Each row of a before or after table is a point. The points were changed in one or more steps. Then noise was added and the rows were shuffled. The steps act on columns, c1 being the first. Write out the steps. A step turns or swaps two columns, mirrors them in a line or flattens them onto one, adds a multiple of one to another, or multiplies or shifts one. Angles are multiples of 10 degrees, from the lower column toward the higher: turns from -170 to 170, lines from 10 to 170 but not 90. Use the fewest steps. Two steps may share a column if one is a turn and the other turns, adds or multiplies; they go together, in the order done. Otherwise the lowest column goes first.

Before (14 x 2)
[[ 13  11]
 [-42 -16]
 [  7  -4]
 [-49  15]
 [-57 -26]
 [ 55   5]
 [-45 -12]
 [ 22 -42]
 [ 37  -1]
 [  7 -34]
 [ 36   4]
 [ 55   1]
 [ 20 -13]
 [-60 -13]]
After (14 x 2)
[[ 51 -33]
 [  2  24]
 [-20  31]
 [-30  51]
 [ 13 -51]
 [ 34 -29]
 [ -2   9]
 [ 31 -34]
 [-21   2]
 [-29  47]
 [-23  29]
 [ 25  40]
 [ 28  23]
 [ 38 -45]]
Steps: turn c1 and c2 by 120 degrees

Before (14 x 4)
[[ 59  -9  18 -39]
 [-44  22 -32  40]
 [ 53 -22  45  12]
 [-32  29 -35   2]
 [-32  20  12  -3]
 [  0 -51  18 -56]
 [  3  33  20  15]
 [-26  16 -37 -27]
 [-46  38 -26  -1]
 [ -8 -14 -25 -50]
 [ 49  -2  52   4]
 [ 19  -1  21  -9]
 [ 33  -1  19  34]
 [ -4  33   3  -1]]
After (14 x 4)
[[ 15   7 -16 -50]
 [-15 -31  12  35]
 [-15  27 -16 -41]
 [-31  10   0  -2]
 [ 16 -54   4  20]
 [ -4 -61 -11 -30]
 [ -7 -44  12  24]
 [-30   1   7  20]
 [-14  46  13  22]
 [ -5 -20  -1  -4]
 [-35  53   2 -11]
 [-26  40  -2  -8]
 [-14  34   3   1]
 [ 51  -8 -11 -44]]
Steps: mirror c1 and c2 in the line at 130 degrees; flatten c3 and c4 onto the line at 70 degrees

Before (11 x 8)
[[-26 -10 -21  31  28 -15 -24 -10]
 [ 23  12  20  17  28 -36  32 -30]
 [ 23  33 -34 -15 -17   1  14  19]
 [ -2  -8   4   9  13  -4 -36 -36]
 [ -8  -6   9  13  -2 -34  37 -44]
 [  5  12 -26 -12  -7  59  21  -5]
 [ 29  29 -22 -23  -9   8  45 -21]
 [  6  37  -1 -34 -16   6  11   1]
 [ 39  28  15 -19 -41  19  22  19]
 [ -2  -3 -18 -25  15  15  17   9]
 [ 10  58  20  -3 -13  13  25   7]]
After (11 x 8)
[[ 23 -10   7   0 -28 -18  24  50]
 [ -9   4   1   2   4 -34  35  49]
 [ 35 -35   0   3   1 -33  31   8]
 [ 38 -36  17 -14  34  11   2 -26]
 [  8 -57  16 -10   3  -2  22 -13]
 [  4 -12 -11   8   6 -55  20 -46]
 [  3   8  -8   4  -8 -49 -31  20]
 [  8 -38  14 -16  14  -6   7 -10]
 [ 23 -34 -16  10  15  27   2  -8]
 [-25  18 -28  24 -25  -3 -13  17]
 [  2   5   1  -2 -16   0  20 -21]]
Steps: add -0.5 times c1 to c7; turn c2 and c5 by -170 degrees; flatten c3 and c4 onto the line at 140 degrees; turn c6 and c8 by -120 degrees; multiply c6 by 1.6

Before (9 x 11)
[[ 23 -19 -23 -36 -41  52  31 -23   0 -17   1]
 [ 18 -17 -38   6  60  29  31 -10  28  -4  24]
 [-14  -1 -34 -24 -21  12  10  -9   2   5 -15]
 [ 26 -26 -41  -3 -21  35  17 -11   1 -12 -40]
 [-37 -33  47  40  23 -14 -22  28  13 -12   3]
 [ -9  -3  19  26  15  21 -31   3 -19   2   1]
 [ 23  -4 -32 -11 -27   9   7 -41   6 -32  -9]
 [-27 -20  10  60  -3  -5 -24  37  -6  -5  29]
 [-23   7   7  30  13  22 -20  32  21 -30   2]]
After (9 x 11)
[[ 25 -42   4  -8 -46 -35  13  17 -19  22 -12]
 [-14 -11   7  -6 -24  -5  13  13 -31   0 -15]
 [-37  24 -15   5  27 -26  -9 -30  33   1  12]
 [-22 -22  -8   4  18  -2  -9 -41  -6  17  11]
 [ 24  -7   5  -4 -27  -6  10  26 -31  45 -11]
 [ 25 -26   8  -3 -21 -36  27   7 -38  15 -34]
 [-27  12  -1  -1   8 -15 -24 -35  11  -9  29]
 [-10 -18   3   2  20  -9 -14  -1  25  -3  17]
 [ 16 -21  -2   9  61 -26   3  10 -48   8  -3]]
Steps: turn c2 and c6 by 110 degrees; turn c3 and c9 by 120 degrees; multiply c3 by 0.4; flatten c4 and c5 onto the line at 80 degrees; flatten c7 and c11 onto the line at 130 degrees; turn c8 and c10 by -160 degrees

Before (13 x 14)
[[-15  10 -23   1   3 -15 -10  28 -30   0  32 -32   8  28]
 [-22  21 -53  33   3   2 -10  19  -6 -16  12 -31  23   1]
 [ -1 -11  20 -25 -15  10  35   8  -7 -28  11 -17  -8 -22]
 [ 15 -17  22   0   8  20  12  24 -10  11  -4  -4  -5 -41]
 [ 29 -56  40  27  12   8   4  11  -7 -17  12 -29   4 -24]
 [  1 -47  21  -1   9   9  21   4 -17   9 -15 -48   5 -18]
 [ 19  -1  -4 -48  12 -25  -6 -36 -22 -10 -14   8  40  22]
 [-29  27 -50  38 -47 -17 -20  19   9  15  29 -28 -13   4]
 [ 11 -18  21  -4 -21   8  13  35   4  -2   6 -32  28  -5]
 [ 13  -5 -18 -48   5  16 -24 -19  -2  -2   3 -23  10  32]
 [ 15  18  19 -30  16  -4 -11 -22 -13  -5  -1 -37  20  -1]
 [ 41  -3 -20 -53  16 -16  12 -25  20  18  13 -26   8   7]
 [-22  14 -14 -26  12 -10  -9 -27  14  12  34  -7  37  51]]
After (13 x 14)
[[ 11  15 -11   9 -22  -8  20 -30   6  -3 -11 -33  28  18]
 [-16 -11   6  -3   2  15 -32 -37  17   1  12 -44   7 -19]
 [  0  46 -14  11   9 -10  14   4  27  10 -38 -33   6  18]
 [ 39  -6  28  52  15  18   9  21  -9  16  -1 -31   7 -16]
 [ 13  18 -17   5   8 -20  14  -9  16  11  -5  -1  -5  48]
 [ 31  59 -36 -17  14  -9  18  -3   5 -17  -4 -33   3  28]
 [-29 -20  37 -40 -47  15 -36 -21 -18  14  10 -38 -14   1]
 [ -2   8  -6  26 -16  -9  29  -1  29 -26   3 -21  -8  25]
 [-22 -19  14  24  12   9  -4   8 -16  12  26 -22  39 -58]
 [ 14  -4   6  47   6 -13 -25   7 -14  -1  -9 -22   7 -37]
 [ 13 -24 -26  27  18   4  -6  23   2  -5 -18 -31  19  -7]
 [ 21  -6  -7  47  12  27 -18  26  13 -11  -6  14  39 -32]
 [-24 -15  37 -35   5  -1 -35 -18  -3 -17  -4 -31  26   6]]
Steps: turn c2 and c4 by -170 degrees; turn c7 and c9 by 140 degrees; turn c3 and c7 by 150 degrees; multiply c6 by -1; turn c8 and c14 by 160 degrees; turn c11 and c12 by -30 degrees
